Every row gives one point. Each copy is the shape, with its points in the same order, turned, moved and blurred by noise. Some copies are also mirrored. Which?

Shape (8 x 2):
[[-31  -7]
 [  7   4]
 [ 38  58]
 [-26 -12]
 [  6  -9]
 [-10  -6]
 [ 94  -9]
 [-42  -1]]
Copy 1 (8 x 2):
[[-34  18]
 [  6  18]
 [ 49  62]
 [-29  13]
 [  1   5]
 [-13  14]
 [ 88 -16]
 [-44  27]]
Copy 1 is: only turned
Copy 2 (8 x 2):
[[ 23   6]
 [-20 -19]
 [-72  22]
 [ 13  -5]
 [-13 -26]
 [ -5  -3]
 [-90 -59]
 [ 24   8]]
Copy 2 is: mirrored
Copy 3 (8 x 2):
[[-26 -22]
 [  7  -6]
 [ 69 -14]
 [-20 -23]
 [  3   5]
 [ -3 -18]
 [ 54  67]
 [-29 -43]]
Copy 3 is: mirrored
Copy 4 (8 x 2):
[[-26 -30]
 [  9 -14]
 [ 34  42]
 [-25 -41]
 [ 15 -33]
 [ -5 -26]
 [ 96 -18]
 [-32 -29]]
Copy 4 is: only turned

Shape (5 x 2):
[[-21   0]
 [ 44 -21]
 [-16  75]
 [ 20  35]
 [-35  -8]]
Copy 1 (5 x 2):
[[ 26  -2]
 [-38   7]
 [ 52  67]
 [ 11  46]
 [ 39 -11]]
Copy 1 is: mirrored
Copy 2 (5 x 2):
[[  0 -30]
 [ 63  19]
 [-49  25]
 [  5  34]
 [  4 -44]]
Copy 2 is: only turned

Shape (7 x 3):
[[-26  52 -10]
 [-32  20  41]
 [ -3   9 -16]
 [-37  -8 -19]
 [ 34   5  17]
 [-49   5 -17]
 [ 94  39  -1]]
Copy 1 (7 x 3):
[[ -18  -29  -46]
 [ -61  -18   -7]
 [   0  -21   -5]
 [  -6   16   -9]
 [ -11  -54   30]
 [ -16   17  -26]
 [  26 -114   27]]
Copy 1 is: mirrored
Copy 2 (7 x 3):
[[ 20  55  26]
 [-13  19  70]
 [ -1  14   4]
 [-35  25   5]
 [ 25 -29  32]
 [-30  45   9]
 [ 92 -35   7]]
Copy 2 is: only turned
Copy 3 (7 x 3):
[[ 13  39  28]
 [  3 -18  57]
 [ -3   1  -4]
 [-33  12   9]
 [ 25 -34 -12]
 [-33  29  23]
 [ 84 -25 -46]]
Copy 3 is: only turned
Copy 4 (7 x 3):
[[  6  55 -17]
 [ 14  64  39]
 [-17  18   3]
 [-34  36  19]
 [ 37 -15  22]
 [-38  50  14]
 [ 73 -42 -38]]
Copy 4 is: only turned

Shape (8 x 3):
[[-20   3  -8]
 [-21 -62  26]
 [  4  75   5]
 [  8 -27  -3]
 [ -2  54  13]
 [-51 -25  16]
 [ 14  14 -72]
 [-25   9 -24]]
Copy 1 (8 x 3):
[[-19 -29  19]
 [-59 -74 -24]
 [ 41  18  11]
 [-53 -27  -9]
 [ 28   2  -1]
 [-23 -77   9]
 [-53  30  51]
 [-23 -25  36]]
Copy 1 is: only turned
Copy 2 (8 x 3):
[[ 23 -23 -16]
 [-16 -63  28]
 [ 85  23 -16]
 [-10 -17   7]
 [ 71   7  -6]
 [ 18 -68  -8]
 [ -8  37 -54]
 [ 20 -17 -35]]
Copy 2 is: mirrored
Copy 3 (8 x 3):
[[  8 -12 -10]
 [ 64 -55 -45]
 [-10  54  14]
 [ 16 -21 -46]
 [  8  36   6]
 [ 53 -41   4]
 [-63 -17 -26]
 [ -4 -21   4]]
Copy 3 is: only turned
